Rows are points. Each copy is the shape, with its points in the same order, turned, moved and blurred by noise. Some copies are also mirrored. Which?
In the rows, zero is written as 128.

Shape:
[[ 91  96 110]
 [ 91 110 228]
 [136 115 135]
 [105 141 108]
 [107 131 116]
 [161 141 107]
 [ 89 124 134]]
Copy 1, 7 rows:
[[ 72 169 138]
 [165 207 204]
 [112 137 145]
 [105 160 105]
 [104 161 116]
 [116 105 112]
 [110 182 132]]
Copy 1 is: only turned
Copy 2 (7 x 3):
[[108 164 147]
 [ 51  62 176]
 [132 117 136]
 [108 148 106]
 [110 140 119]
 [156 118 106]
 [ 86 139 132]]
Copy 2 is: mirrored

Shape:
[[ 98 150 125 133  69  79]
 [150 140 110  80 151 133]
 [123 135 177 121 202 135]
 [139 181 163 113 106 167]
 [129 160 162  90  73 156]
 [113 145 143 183 156 140]
 [155  98 185 176 118 114]
 [120  98 181 209 103 160]
 [125  89 141 129 114 170]
 [111 140 110 115 162 122]
 [106 104 174 116  84  92]]
Copy 1 (11 x 6):
[[115 149 142  96  98  49]
 [169 156 115 128 140 147]
 [141  73  79 148 158 140]
 [142  97 165 116  96 146]
 [143 114 165  70  91 138]
 [ 86 100 119 168 131 121]
 [ 75 103  63 116  76 120]
 [ 24  82 106 121  91 136]
 [ 81 133 114  94 128 164]
 [134 140 119 144 159 115]
 [108 123  93  61 100  89]]
Copy 1 is: only turned
Copy 2:
[[ 87 142 136  91 195  93]
 [160 105  88 100 134 118]
 [171  43 148 135 142 122]
 [103  97 125 109 136 172]
 [ 68 111 102 121 131 146]
 [161 105 176 134 180 154]
 [132 131 197 147 119 114]
 [118 147 202 188 156 151]
 [140 140 123 174 136 129]
 [166 106 115 113 174 117]
 [ 83 124 142 134 152  70]]
Copy 2 is: only turned
Copy 3:
[[188 142 168 110 107  88]
 [164 126  79 162 137 128]
 [ 83 152 124 172 187 131]
 [159 165  95  82 183 132]
 [171 191  89  85 137 113]
 [112 108 160 113 169 135]
 [123 161 183 131 125 173]
 [101 134 184  71 122 176]
 [117 142 112  99 108 152]
 [133 109 114 148 148 102]
 [139 189 158 125  94 115]]
Copy 3 is: mirrored
Copy 4 (11 x 6):
[[132  81  88 152  73 100]
 [100 137  80  73 113 159]
 [182 134 106  78 167 162]
 [149 183 120  97  95 109]
 [146 166 117 111  52 121]
 [144 133 127 139 176 120]
 [143  97 181 117 129 138]
 [160 136 191 183 140 120]
 [126 155 139 140 103 178]
 [125 122  77 110 137 142]
 [162  83 127 139  67 141]]
Copy 4 is: mirrored

Shape, 12 rows:
[[167 107 123  79 126 147  78 198]
 [ 99 171 172 121 138  56 167 170]
 [102 175 160 127 153 157 175 125]
 [123  85 115 115 154 174  98 109]
 [162 111 144 150 137 168  77 146]
 [144 139 101 133 158 178 105 101]
 [105 179 118 142 124 101 160 168]
 [ 61 195 156 134 123 114 135 129]
 [126 176 154 134 149 121 136 130]
 [135 150 135 129 113 139 140  83]
 [127 105 105 155 175 179 107  86]
 [151  87 133 124 104 156 109 193]]
Copy 1, 12 rows:
[[135  80 123 179 157  84 112 153]
 [116  98  52  52 109 152  94 112]
 [165 178 112  74 121 129  94 115]
 [148 158 147 158 177 124 162 126]
 [155 107 177 131 164 128 137 153]
 [146 169 169 118 141  99 161 134]
 [117 136  80  67  90 135 120 159]
 [177 146  80  62  75 156 136 121]
 [148 132 119  65 115 129 119 119]
 [123 166 155 104 107 149 130 105]
 [144 185 171 113 180 125 181 133]
 [130 101 132 163 164 138 101 179]]
Copy 1 is: mirrored
Copy 2, 12 rows:
[[ 68 108 183 108 112 201 135 126]
 [140 122  73 188 142 159 150 194]
 [153  63 107 139 125 103 164 143]
 [ 93 129 175  73 115  96 157 119]
 [ 59 106 162 121 148 126 160  95]
 [126  90 161  80 159 103 142  99]
 [146 100  72 146 145 158 126 131]
 [186 110  85 156 134 140 193 125]
 [135  96 114 147 159 123 155 144]
 [151 117 144 142 136  90 126 111]
 [102 115 152  64 150  69 155  99]
 [ 50 114 143 123  97 161 128 105]]
Copy 2 is: only turned
Copy 3, 12 rows:
[[118 118 104 126 201 189  96 113]
 [113 162 156  21 132 110 154 134]
 [ 83 188 144 102 102  89  98 126]
 [ 94 131 120 188 134 146 118 158]
 [ 97  87 133 144 142 150  71 148]
 [129 138 137 181 113 123  83 138]
 [145 168 124  53 112 119 110 140]
 [117 192 157  67 127  86 103 182]
 [112 150 163  94 121  99 103 131]
 [122 136 125 136 125  67 111 146]
 [105 126 142 195  86 133 104 159]
 [ 92 106  76 109 161 172  93 137]]
Copy 3 is: only turned
Copy 4:
[[180 113 184 216 139 180 134 100]
 [140 125  47 189  91 160 119 162]
 [181 184  93 120  97 146 124 126]
 [199 130 194 132 151 110 121 125]
 [160 147 171 157 187 143 139 100]
 [166 172 187 116 145 141 131 130]
 [131 125  92 140  92 172 128 135]
 [133 160  81 140  78 119  88 121]
 [149 176 106 152 120 149 123 145]
 [151 168 142 134 108 104 163 141]
 [184 156 186  93 171 118 121 144]
 [182  93 157 179 159 161 162  82]]
Copy 4 is: mirrored
